Each point is reached from the start by the listed moves, each made once or not at all, plus a little noise. Is the number of moves made odd or even? Then give how often each move was made.

Moves:
(1): [ 33 -33 -11 -24]
(2): [ 15  42 -10 -42]
Start: [12 -6  5 -8]
Points:
[ 26  30  -2 -53] => odd (0, 1)
[ 57   9 -18 -76] => even (1, 1)

Moves:
(1): [ 45  10   4 -16   4  12]
(2): [-24  44  20  -8   9  35]
(3): [  1 -11  28 -23  -7 -39]
(4): [  7  -1  24  40  -2 -13]
(5): [-15  -4  -2  19  67   8]
(6): [  6 -20  20  -6   0  31]
Start: [ 41   0 -12  38  -6   2]
Points:
[ 95  -2  43  45 -12 -38] => odd (1, 0, 1, 1, 0, 0)
[ 39 -19  32  73  50 -42] => odd (0, 0, 1, 1, 1, 0)
[ 41  -2 -13  35  -7   2] => even (0, 0, 0, 0, 0, 0)
[66 44 43 -8  0  9] => odd (1, 1, 1, 0, 0, 0)
[76 21 82 26 -3 27] => odd (1, 1, 1, 1, 0, 1)

Moves:
(1): [ 24  13  -2   3  -4  -5  -1 -12  -7  13   2   8]
(2): [ -8  18   8  10  -9 -17 -15   6  -6   0   9   9]
(3): [-10  -7  48  -4   2   4   5  -3  -2  19  19 -11]
(4): [  6 -15   5  36   7  10 -18   4   0  15   2  -6]
(5): [-4  1 -9 -6 21 -3  5 -7  5 -9  5 15]
(6): [ -2  12   0   2   9  23   1  11 -13  16  -2   4]
(7): [  4   5  -6  19   0  -6  35   1  24 -10  12   1]
(8): [ 17 -12  -2 -14   9 -11   3  28  13  11   6   8]
(9): [  4   9  -1 -12 -11  14 -16   0  29  -5   8   8]
(10): [-12  -8 -19  -4  -3 -11   2  -3  14  42   2   3]
(11): [ -3  -6  -5  -7 -19  10  -2   1 -10 -13  37   0]
Start: [-12  17  -3   5  -3 -20  -2   5  10  -6   2   4]
Points:
[  8  47 -41  -4 -11 -26   8  32  60  39  81  60] => odd (1, 1, 0, 0, 1, 1, 1, 1, 1, 1, 1)
[ -9  35 -22  43  16 -21 -25   5   3  70  21  33] => even (1, 1, 0, 1, 1, 1, 0, 0, 0, 1, 0)
[  7   8  38  50 -19  -7  15  -3  14  18  73  -6] => odd (1, 0, 1, 1, 0, 0, 1, 0, 0, 0, 1)
[ -9  24  38  -5 -30 -25   8  37  60  -5  95  19] => even (0, 1, 1, 0, 0, 0, 1, 1, 1, 0, 1)
[ -4  22   2  31   4  25 -36  21  26  19  10   7] => odd (0, 0, 0, 1, 0, 1, 0, 0, 1, 0, 0)
[ 12  23  49  29  -9  -5 -31  39 -13  56  76  16] => odd (1, 1, 1, 1, 0, 1, 0, 1, 0, 0, 1)

Moves:
(1): [ 20   2  -3   0  13   9   0   1  -5  15  -2  -9 -10   3  -9  -5   1  10]
(2): [  8  24  -9   3   3   4  19 -15   0   0   2  -2  -8   5   6 -25  -5  -7]
(3): [ -5   3  17 -14   5   0  11  -1   0   8 -12   3  -9  -1   0  11   6  15]
(4): [  0   4   0  29   2  -9  16   2   6 -10  -2   5  -6 -11 -13  -1  17  10]
(5): [-12   0  -8   5  24  12  -1  -3   1   2   8   2   3  -1   3  -2   9   2]
(6): [  2  -5   5   5 -21  31   2 -11 -18   5  -4  -5  12   8   4   1   3   0]
(7): [ -5  -3 -21  -6   9  -3  24   7   3  -5  -5  10  -3  -4 -10  -5  -6   1]
(8): [-18   5   8  -4  -1  -7  -3  25 -18   0   9  12  -4   6   6   2   5   8]
(9): [13  7  8 -3 -6  8  3 11  7  1  6 -2  6  7 15  9 12 -3]
(10): [ -6 -23   8  15  16   4   2   9  -5  20   5  24  17  -6  12 -11 -10  -7]
(11): [  3  -7   0  -1  -4  16  19  -5   9   2  21  -1 -10 -15   4 -16   9  -6]
(12): [  1  -6   8 -17  -7   1 -11   5  11 -10 -10  30  -6  13 -18 -15   0   8]
(13): [ -1  -2  13  -2   0   3   2   5  -9  -8   3   4  21   0  -9  -2 -10  -4]
(14): [ -2  -3   8   1  -7  -6   6  -3   7  -6  14   3  -8  18   5  -5 -19   5]
(15): [ 10 -12  -2   2   3  -9  -5  -4  -8 -13  11   8   6  -3  29   3  -3   6]
(16): [  5   3   0  -3  -3   3   4 -10  -1   4   9  12  -4   3  -9   8  -7   0]
(17): [-11  -3   3  -8   9 -37  11   7   2  13   5   2   6  12  -7   7  34   0]
(18): [  5   6  -8  -7  -3  -1 -13  -1   8  27  -3 -14  13  -6   3  -1  -3  28]
Start: [-7 15 21 11  3  4 -4 19 18  4  9  2 -7 16 10 -9 12  7]
Points:
[-29   2  27  40  40  16  95  42   0  25  54  57   1  16  60 -36  80  27] => even (0, 1, 1, 1, 1, 1, 1, 1, 1, 1, 1, 0, 0, 0, 1, 0, 1, 0)
[-10  13  48 -23  24 -13  35   5  41  18  47  35   3  38  25 -51  33  54] => even (0, 1, 1, 0, 1, 0, 0, 0, 0, 0, 1, 1, 1, 1, 1, 0, 1, 1)
[ 20 -20  19  13  17  13  39  28  -4  41  35  40  19  36  38   4  36  16] => even (1, 0, 0, 0, 0, 1, 1, 0, 1, 1, 0, 0, 0, 0, 1, 1, 1, 0)
[ -9   6  54  33   8  44  24  35 -25   2  67  46  35  52  83 -37  -7   8] => odd (0, 1, 0, 0, 1, 1, 0, 1, 1, 1, 0, 0, 1, 1, 1, 0, 0, 0)
[  3  23  11 -23  -9  18  51  21  18  43  45  42 -30  58 -16 -63  25  53] => odd (1, 1, 0, 0, 0, 1, 1, 1, 0, 0, 1, 1, 0, 1, 0, 1, 1, 1)
[-38  38  19  43  20  -3  41  22  -9  17  28  18  -6  38   6 -25  74  25] => even (0, 1, 0, 1, 1, 1, 0, 1, 0, 0, 0, 0, 0, 0, 0, 0, 1, 0)
[ -6  49  42 -27  -6 -19   6  47  23  31  32  43  15  54  -5 -27  38  39] => even (0, 1, 0, 0, 0, 0, 0, 1, 1, 0, 0, 1, 1, 0, 0, 1, 1, 1)
[ -2  13  33  13   6  50  47 -22   9   0  51  10 -20  27  62 -42  11  22] => odd (0, 1, 1, 0, 1, 1, 0, 0, 0, 0, 1, 0, 0, 1, 1, 0, 0, 0)

Moves:
(1): [ 10  -8  -2  -3  -9  -6  -6 -11  14  -6   2  12   1   8  13  -4  -2  -3
  -6  -9   6 -10  -6   5   8   2]
(2): [ -4  23   6   7 -11   5   1   0  11   1 -12  -9  -8   9  16   6  -6   2
   9  -6   7  -6  -2  -7  -1   7]
(3): [ -4 -10  23  11   4 -10 -11  11  -2  17 -18  -1  12 -10 -11   5   2 -23
  10   5  -9  -1 -11  -6   0   8]
(4): [  5  -7  -2  12  -6  -2  -6  -2 -11  -5   2  -6   5   9  -1  -2   5  -2
   1   0   7  -7  16  15 -13  14]
(5): [ 15   6   7  -1  40  -8  -2   5   9   3   3 -13   1  -8   7   1   0   3
 -13   2   4  -7  -1   8   2  -3]
(6): [  3  -9  -6   0   0  22  -2   6   8  -1   7 -13 -12  -8  -8 -13  -1 -21
   5  -3  10  -4  -8  -2   3   4]
(7): [-4 -7 -5  7  9 -2 11  1  0  0  5 -6 -8 -2  9 14  6 -7 -6  0  3 -6  5  0
  4 -8]
(8): [  3  -3   5   0 -13   1   0  26   4  -3   7  -4  -3   8   1   4   9  10
  -4   9   5   7   3  -3   2  13]
(9): [-14  -5   3 -11  -2   0  12 -16  19   9   4  -4 -11  10 -18  -4  22  11
   0  -7 -10  -7   8  -1   2   4]
(10): [  8   0  -6   0  -5  -2  -1   2  -4  21   8  -3   1   3   2  -4 -17  -6
  -7   0  -6  -7   7 -11 -10   0]
(11): [ 0  1 12  0  8 -6 -3 -8  4  0  5  6 -4  0  1  3 -3 -9 -2 -2 11 13 -2  0
 -7 -4]
(12): [ -3 -10   4  -1  13  13   3   2   4  -5   3  16   7   2  10  -7  -7  -4
  -5  -9  -4   1   2  -6  -2   9]
(13): [  0   5  -5   0  -3  11   4   3   4   5   6  -1  24   8  -1  -2  15  -3
   4   7   4   5   4   4   3 -12]
(14): [ -5   5  11  -4   5   9  -8  -7 -10  -3  12   1  -4  33   0   4   3  -2
  -7   3  -5  -6 -22   9   5   2]
(15): [  4 -15 -11   4  -6   1 -17 -15  -2   3   1 -26   7  16  30   3  -8  -1
  -1  -2   4  27 -15  -2  11  13]
(16): [ -8  -5  -6 -14   9   4 -12  13   8  -5   3   3  -1  -4 -10  18 -16  -8
   0   3   8   0  15   2  13  -3]
(17): [  1   8   1  -8  -2   5 -11  -5  -2  10   0   6  -8 -12   4   3  24   3
 -15  -3   6  -9   5   1   7  -1]
(18): [ -5  -7  20   7  -9  14  -1 -12   8  13   3  -1   2 -10   3  10  -8  17
   4   5   7   5 -10  12  -2  10]
(19): [ 4 -6  4 -3  6  5 -6 11 -6 10 -6 10 -1  4  5  3  2  0 16 -1  5  3 -2  4
 -5 -8]
(20): [ -1   4  -3  10   8  -4 -10  -1   4   1  -8  12  -3   1   3 -11  -3  -4
   4  26  -6   8  -5  -7 -13  -7]
(21): [-12   3  -2  -7   1  -6   9   6  -4   6 -10   5   8   2  -7  -4  -5   5
  -9  11  21   1  -5  -3  -2   0]
(22): [ 13  -1   3   3  -5   7  11  -2  -4  -1 -14   3  -5   6 -12   3  -2  -1
  -5   4  -2   6   9   2   0   9]
(23): [  3  -8  13 -11  -4   1   5   2 -13  -3  -2 -12  -3   1  13  -8  -3  -5
  -3  16  -5  -8  21   2   6  -2]
(24): [ -4   3  -6  -8  -2   1  15   1   5  -4  -9  -1  -2  -1   4  -2  -3 -13
 -19  -2 -11   2   1  26  -3 -11]
Start: [ -6 -20 -15 -23  -2  12   3   1  -1  -9  26  -9   1  14  -5   0   3  -7
  -6  16  18  -2  -1  -7 -13  -7]
Points:
[ -9 -13  48 -31  37  35  -2  -2  31  21  32 -52  -4  48  -7  -7  34 -57
  -5  29  23 -25 -13  -1  -1  -4] => odd (0, 1, 1, 0, 1, 1, 0, 0, 1, 0, 1, 0, 1, 1, 0, 0, 0, 0, 0, 0, 0, 0, 1, 0)
[ -2 -16  20 -50  25  18  -2  20  38  16   6   8 -17  41  44 -25  34  10
 -32  45  46 -28  16 -14 -10   7] => odd (1, 1, 0, 0, 1, 0, 0, 1, 1, 0, 0, 1, 0, 0, 0, 0, 1, 0, 1, 1, 1, 0, 1, 0)
[ 25 -26  15 -31   7   9 -33  25  34   5 -23 -41 -11  28  52  18  -5 -48
 -48  60  24   8  13  14  19  21] => even (1, 1, 1, 0, 1, 0, 0, 1, 0, 0, 0, 0, 0, 0, 1, 1, 1, 0, 0, 1, 0, 1, 1, 1)
[  8 -24  23 -36  13  61  28   0  43  31  58 -39 -10  54 -26   2  17 -24
 -50  30  26   7 -12  38 -21   4] => odd (0, 0, 0, 0, 1, 1, 0, 1, 1, 1, 1, 0, 1, 1, 0, 0, 0, 1, 0, 0, 0, 1, 0, 1)
[ 18 -47 -16 -82   4  24   2  22  27  39  18 -35   9  57  26   5  19 -18
 -67  44  46   1  43  26  19  -4] => even (1, 0, 0, 0, 1, 0, 0, 1, 1, 1, 0, 0, 1, 0, 1, 1, 1, 0, 1, 0, 1, 1, 1, 1)
[ 31 -66  10 -14  39  44  -1   1  -4  35  22 -58  16  19  42  -5  11 -95
 -62  29  29   3  28  25 -12  10] => even (0, 0, 1, 1, 1, 1, 1, 0, 0, 1, 1, 1, 1, 0, 1, 0, 1, 0, 0, 0, 0, 1, 1, 1)
[ 12 -22  40   8  18  24  -1   8  15  47  -1 -43   3   7 -15   4 -33 -43
 -12  29  67  -7 -10   1 -43  36] => even (0, 1, 1, 1, 1, 1, 0, 0, 0, 1, 1, 0, 0, 0, 0, 0, 0, 1, 0, 0, 1, 1, 0, 0)
[  9 -52   2 -38  43  58  -1   2  32  39   1 -33  14  22   5 -11  45 -55
 -29   5  15  16  -9  20   3   6] => odd (0, 0, 1, 0, 1, 1, 0, 0, 1, 0, 0, 1, 1, 0, 1, 0, 1, 0, 1, 0, 0, 1, 0, 1)
[ 29 -49  31 -31  47  55 -28  -4  -8  40  34 -45  19  47  31 -12   4 -75
 -45  32  27  10 -11  -9   3  17] => even (0, 0, 1, 0, 1, 1, 0, 0, 0, 1, 1, 1, 1, 1, 1, 0, 1, 0, 0, 0, 0, 1, 1, 0)
